Rows are points. The points of each table are mixes of a few directions, plus a little noise. Count the directions of each table, and those that both share. Where both have some left over, give the other angles between the two spaces (their principal angles), to ten degrees, smallest first.

First:
[.01 -.01]
[-.18 .31]
[.26 -.44]
[-.29 .51]
[-.15 .26]
[.36 -.62]
Second, 6 rows:
[.00 .46]
[.00 -.14]
[.00 -.64]
[.00 .60]
[.00 .26]
[.00 -.53]
Directions: first 1, second 1, shared 0; angles 30

First:
[.02 .22 .18]
[.00 -.25 -.19]
[-.21 .71 .40]
[.55 .01 .38]
[-.10 -.25 -.26]
[-.26 -.43 -.51]
Second, 6 rows:
[-.76 .62 -.04]
[-.21 .17 -.01]
[-.19 .16 -.01]
[.59 -.48 .03]
[.16 -.13 .01]
[.41 -.34 .02]
Directions: first 2, second 1, shared 1

First (5 x 4):
[-.21 -.06 -.94 .04]
[.15 .04 .67 -.02]
[.03 .01 .11 .00]
[.08 .03 .39 -.02]
[-.05 -.01 -.23 .01]
Second, 6 rows:
[-.14 -.03 -.31 -.09]
[.20 .18 .94 .43]
[-.27 .03 -.29 -.05]
[.06 -.02 .38 -.23]
[.16 -.08 -.36 .08]
[.00 -.09 -.36 -.14]
Directions: first 1, second 3, shared 1

First, 6 rows:
[-.25 .00 .45 .23 .13 .00]
[.10 -.24 -.10 .20 .27 -.30]
[.43 -.33 .37 .69 -.06 .00]
[-.35 .21 .17 .44 -.18 .18]
[-.05 .28 -.27 -.94 -.13 .19]
[.12 .08 -.62 -.62 -.02 -.07]
Second (9 x 6):
[-.71 -.29 .49 .57 -.74 -.58]
[.51 .21 -.34 -.40 .52 .41]
[.22 .09 -.15 -.17 .22 .17]
[.67 .27 -.46 -.53 .69 .54]
[.00 .00 .00 .00 .00 .00]
[-.32 -.13 .22 .25 -.33 -.26]
[-.10 -.04 .07 .07 -.10 -.08]
[-.27 -.11 .19 .22 -.28 -.22]
[.01 .01 -.01 -.01 .01 .01]
Directions: first 4, second 1, shared 0; angles 50

First, 10 rows:
[.15 -.33 .05 -.02 -.13 .00 -.19 .36]
[.17 -.12 .01 -.07 .02 -.04 -.21 -.15]
[-.19 .44 -.18 .17 .04 .24 -.02 -.17]
[-.06 .14 -.01 .01 .02 .07 .48 -.23]
[-.39 .36 .06 -.03 .22 -.29 .16 -.16]
[-.29 .18 .18 -.03 .05 -.19 -.04 -.23]
[-.01 .22 -.18 -.09 .39 -.29 .06 -.07]
[-.21 .32 -.17 .14 .05 .14 .29 .16]
[.37 -.44 .06 -.02 -.25 .20 -.30 .07]
[.46 -.78 .18 -.06 -.40 .17 -.22 .43]
Second (10 x 8):
[-.04 .03 .20 .04 -.21 .16 -.49 -.49]
[-.16 .14 .04 .20 -.29 .38 -.01 -.02]
[.39 -.26 -.15 -.22 .28 -.23 .61 .03]
[.01 -.08 .09 -.05 -.04 -.03 .25 -.04]
[-.04 .08 .08 .07 -.11 .10 -.94 -.27]
[-.19 .03 -.09 .17 -.15 .18 .26 .62]
[-.06 .16 -.10 .08 .01 .12 .05 .02]
[.06 -.27 .09 -.19 .17 -.44 -.07 .29]
[-.04 .05 .05 -.17 .28 -.39 .11 -.18]
[.08 .12 -.20 .06 .06 .16 .23 .04]
Directions: first 5, second 5, shared 5

First:
[-.01 .05 .21 -.29 -.10 -.06 .27 -.01 .13]
[-.05 -.27 -.26 -.08 .12 -.10 .03 -.29 -.04]
[.04 .37 -.17 .45 -.30 .51 -.41 .63 -.15]
[-.13 .09 -.40 .16 -.01 -.09 -.25 -.09 .27]
[.18 -.19 .34 .01 .09 -.10 .13 -.06 -.06]
[-.03 -.20 -.31 -.04 -.08 -.15 .01 -.23 .34]
[.07 .11 .58 .01 .33 -.17 .07 -.02 -.24]
[-.07 .05 .00 -.21 -.05 .15 .14 .07 -.24]
Second (10 x 9):
[.14 .15 -.03 .12 .09 .01 -.08 -.05 .19]
[.16 .08 -.03 -.18 -.19 .12 .19 .20 -.02]
[-.01 -.19 .29 .34 .21 -.33 -.22 -.14 .13]
[-.94 -.35 .46 -.07 .09 -.27 -.09 -.37 -.14]
[.04 .22 -.02 -.07 -.03 .11 .04 .00 .19]
[.10 -.10 -.45 -.04 -.14 .02 .01 -.01 .10]
[.13 .15 -.38 .21 .28 .13 -.24 -.13 -.12]
[.13 .30 .04 -.34 -.13 .42 .28 .33 -.45]
[.07 .01 .37 -.09 -.16 -.09 .18 .15 .18]
[.17 -.26 -.27 .12 -.03 -.13 -.07 .04 -.06]
Directions: first 5, second 5, shared 3; angles 40, 60
